Each wall is flat, endless, passes through zero and stands at right angles to its row. A trip goes straight from one point to another. Which walls does it cross, in order?
In the rows, zero is written as 128.

Walls:
(1): [154 106]
(2): [145 172]
(3): [141  46]
Trips:
[ 91 135] to [122  60] => 3, 1
[152  69] to [235 163] => 2, 3
[ 95 171] to [121 166] => none
[ 95 134] to [125  65] => 3, 1
[133 141] to [148  94] => 1, 3, 2

Walls:
(1): [112  81 166 139]
(2): [142 111 175 152]
(3): [161 146 193  97]
(4): [ 86 145 122 120]
Trips:
[151 116 121  84] to [126  65  70 164] => 3, 1
[177  98 173  64] to [152 141 206 205] => none
[118 172 139  81] to [ 44 203  72 157] => 3
[133 143 111  82] to [158 133  89 155] => 3, 4
[120 141 185  65] to [ 98 170 158 125] => 1
[219  79 150 112] to [124 165 194 139] => 4
[187 212 113  93] to [ 96 135 128 175] => 4, 3, 2, 1
[135 157 237  88] to [197 168 105 146] => 1, 2

Walls:
(1): [107  95 139 196 101 133  98  89]
(2): [184  51 174  75  76 142 139 204]
(3): [133 161  88 138 116 138 168 126]
(4): [117 128 209 121  74 182 125  74]
(5): [120 143 133 141 190  49 128 150]
(6): [ 31 124  63 229 203 164  84  56]
Trips:
[118 200 175 126 175  94 171 206] to [138  85  83 107 159 137 148 112] => 2, 6, 5
[122 148 155 130 125 132 118 141] to [133 106  81  81  97 129 173 116] => 5, 3, 4
[ 82 115 146 105 179  85 160 201] to [ 60 194 140  76  98 178 117 154] => 3, 4, 5, 2
[116  78 157 144 163 147 158 100] to [180  75 135 120  61 112 115  97] => 6
[ 86 150 134  89 130  69 183 113] to [ 88 103 137  84 166 179 109 129] => 3, 4, 6, 5, 2

Walls:
(1): [ 45  98  77 111 140 141 106 120  66 131 119  97]
(2): [118 129 112 108 117 154 154 178 184 145 128 165]
(3): [172  58 167 156 217 137 102 118 117 160 117  81]
(4): [113 181 144  81 138 112 135  71 186  88 121  88]
(5): [120 155 126 119 116 143 131 101 165  73 153 145]
(6): [154 167  35 178 108 121 161 180  85 165 129 103]
(7): [107  90 163 121  91 117 113  84 120  52  89 137]
(8): [103  88 184 152 170 147 169 145 157 172 159  99]
(9): [181 182 178  63  61 124 173 150  72  78  86 129]
Trips:
[159 146 112 161 161  46 133  76  87 123 177 155] to [ 96 111 105  71  92 211  92 194  95 140 232 155] => 3, 1, 2, 8
[169  94 185 118  34 147 128  90 114  77 129 149] to [117 148 106  53 150 110 116  91  94  68 163 189] => 1
